Every row gives one point. To make a cloud, some directions were put in groups of two or more. Within a group, all points are equally far from the middle, so they leave a hole (a ring in 2 directions, a hollow ball in 3). The other directions are filled evenly. Then the cloud was stretched, turned, moved and blurred a little. Count the holes, and give their numbers of directions, smallest first.
In the rows, zero is written as 128.

Cloud, 13 rows:
[[ 61 106]
 [ 85 166]
 [109 152]
 [ 95 173]
 [ 63 154]
 [161  98]
 [158 146]
 [ 83 147]
 [159 169]
 [123  46]
 [175  83]
 [ 85 164]
 [147  54]]
Holes: 0

Cloud, 29 rows:
[[ 87 178 108 109]
 [206 116 150 195]
 [ 90  96 197 178]
 [157 116 120  63]
 [112  86  77 152]
 [149 108 227 137]
 [180  33 183 143]
 [129 160 147  91]
 [168 136 112 154]
 [147 118 197 144]
 [181  48 127 185]
 [102  92 151 111]
 [119 130 231 151]
 [135  77  78 192]
 [205  86 131 113]
 [ 90 139 140  74]
 [ 95 185 149 200]
 [148 131 121 175]
 [ 96 143 127 139]
 [136  19 172 201]
 [154 157 146 159]
 [151  24 117 159]
 [ 65 167 114 167]
 [135  95 151  73]
 [133 105 121 120]
 [107  89 201 136]
 [170 109 111 193]
 [122 181  95 130]
 [113 133 178 135]]
Holes: 0

Cloud:
[[134  99  81 168 120 173]
 [ 37 124  99  76  95 102]
 [ 94 163  99  98 222 126]
 [ 63 129  89 149 215 143]
 [ 61  73 102 143 146 161]
 [141 142 165 105 155 172]
 [124 178  72  75 107 130]
 [ 89 132  66  92  96 170]
 [ 89 139  43 100 118 170]
 [134 192 113 107 106 106]
 [140 154  34  65 170 150]
 [130 123 198 138  63 100]
 [ 80  92 161 161  97  79]
 [ 90 166 135  76  65 160]
 [134 195 155 140 133 167]
 [ 99 106 154 243 138 128]
 [129 106  80 171 175 176]
 [ 96 165  98  92 227 136]
 [167 148 164 144  99 174]
 [126 111 169  51 165 118]
 [149  40 169 190  92 129]
 [ 91  78 141  68 101 120]
 [ 71  45 117 117 189 110]
 [ 93 187 117  74  98 106]
 [100 139  38  76 146  89]
 [130 150 118  66 165  87]
 [147 149  93 109 157  68]
 [121 150  25 102 155 117]
 [107 145 109 105 193  84]
 [ 30 120 120 169 157 188]
 [ 80 185 145 108 180 193]
 [140 158 145  89 145  99]
 [144 164 196 149 102 157]
 [ 96  93 138 185  52  86]
 [102 117 120 141 226 158]
 [ 96 161  53 140  91 108]
 [ 32 100 160 148 153 170]
 [206 136 133 112 152 142]
 [121  71 192 148 145  98]
 [133 158 115  92 103  81]
 [173 145 186 136 105 142]
 [140  86 209 174 132 124]
 [100  68 169 218  90 123]
 [123 140 154  58 169 112]
 [127 131  13  92 190 125]
 [148 106 152 238 123 175]
 [ 81 141  49 118 113 175]
 [ 67  80 119 180 153 144]
 [114 148 146  64 113 102]
 [ 60 116 162 138 195 158]
 [ 62 101  42  98 188  95]
 [101  61  88 108 108 126]
 [106 163 182  95 128 166]]
Holes: 1 (4)

Cloud (85 x 8):
[[138 184 112 187 153 144 166 108]
 [167 108 156 166 124  62 170 138]
 [134 180 180 141  96 183  95 178]
 [ 88 160  85 114  95 132 142 100]
 [ 75 184 155 115  75 110 196 117]
 [162 108 113 197 131  97 122 186]
 [100 171 129 183 139  65 162  99]
 [171  94 142  45  92 153 131 175]
 [ 58 107 169  93  93 101 156 150]
 [148  80 181 150  60  46  91 162]
 [121 133  89 132 183 118 119 186]
 [ 77 155 186 149 170 153 124 144]
 [ 85 124 131 155  79 135 145 178]
 [186 134 150 152  78  36 156 125]
 [121 161  59  81 170  72 193 113]
 [ 87 117 149 108  70  47 201 146]
 [ 75  96 178  73  63  99 141 150]
 [127 120 116 200 146 163 113 194]
 [129  91  62  67 135 116 124 160]
 [ 95 115 159 217 152 166 135 178]
 [ 82 179  95 105  44  89 133  83]
 [ 99 146 137 191 131 195  67 148]
 [ 71 147 184  45 120 115 101  78]
 [115 130 195 134 125  75 189 110]
 [115  76 122 188  69 170  63 189]
 [ 94  76 156 216  91 157  93 112]
 [132 137 106  80  74 167  52 118]
 [ 85 108 123 140 137   7 174 134]
 [139 100  78 215  58  66 154 153]
 [104 123 156 146  51 186  88 141]
 [ 84  93 171  75  66  91 136 119]
 [109 104 114 100 174 107 126  62]
 [ 90 147  72 174 109 120 133 109]
 [118 163  82 135 215 142 132 151]
 [194 136 124 131  86  51 107 153]
 [184  82 121 171 129 140  59 157]
 [ 65 163 157  67 108 185 142 106]
 [ 93 137 170 186  54 138  74 139]
 [ 73 191 102 104  77 118 108  37]
 [ 64 132  94 147  39  56 130 143]
 [ 56 125 127 151 107 166 142 102]
 [117 162  87 183 102 121 133  97]
 [ 91 108 183 145 148 101 103 142]
 [ 29 156 131  66 125 104 152  71]
 [ 94 149 127  54 131  71 169  58]
 [164 123 163 152 152 105 148 115]
 [111 122 140  67  85  39 158  64]
 [ 26 166 177  83 126 100 164 103]
 [132 129 162  71 113 207  52 101]
 [107 164 160 164  97  45 132  85]
 [ 64 112 113  96  51  76 122 106]
 [101 134 188 193  91 158  78 110]
 [153 196 119 126 126 129 199 132]
 [134 153 105 178 144 149 139 163]
 [105  92 134 156 156 139  77  76]
 [ 70 129  82 138 118 125  66  71]
 [154 173 171 181 136 164 158 124]
 [112 183 167 147 113 121  88  79]
 [172  95 108 132  69  27  90 113]
 [186 120  69 194 101 134 129 164]
 [130  74 141 213 125  78 144 203]
 [127 158  87  84 178 109 204 106]
 [111 147 105 122  84 174 101 121]
 [ 96 138  84 129  36  69  78 107]
 [ 69 186 137 172 103  58 119  92]
 [158  83 135  84 101  68 136 118]
 [128  80 146 110 108 151  32 136]
 [111 126 130 129 128  95 143 191]
 [155  60 155 164 135 131  50 183]
 [118 201  72 137 135 146 178  88]
 [161 175 145 147 111 187  71 123]
 [157 105  80 130 190  51 152 136]
 [183  42 134 156 154 110  95 175]
 [ 78  91 199 127 135 140 125 198]
 [ 70 126 128 168  67 121 164  97]
 [119 106  94 162 137  89 103  53]
 [201  93 112 156 173  97 149 166]
 [130 153 116 191  94 105 124  71]
 [108 140 113  85 120 137 152  49]
 [116  55 125  88 141 155 112 189]
 [174  78 110  95  99 133  54 140]
 [ 68  88 159 182 100 177  65 106]
 [ 88 175  71  97  91  79 141 146]
 [142  90 236 162  95 133 110 142]
 [ 82  82 134 168  75 120  89 101]]
Holes: 1 (3)
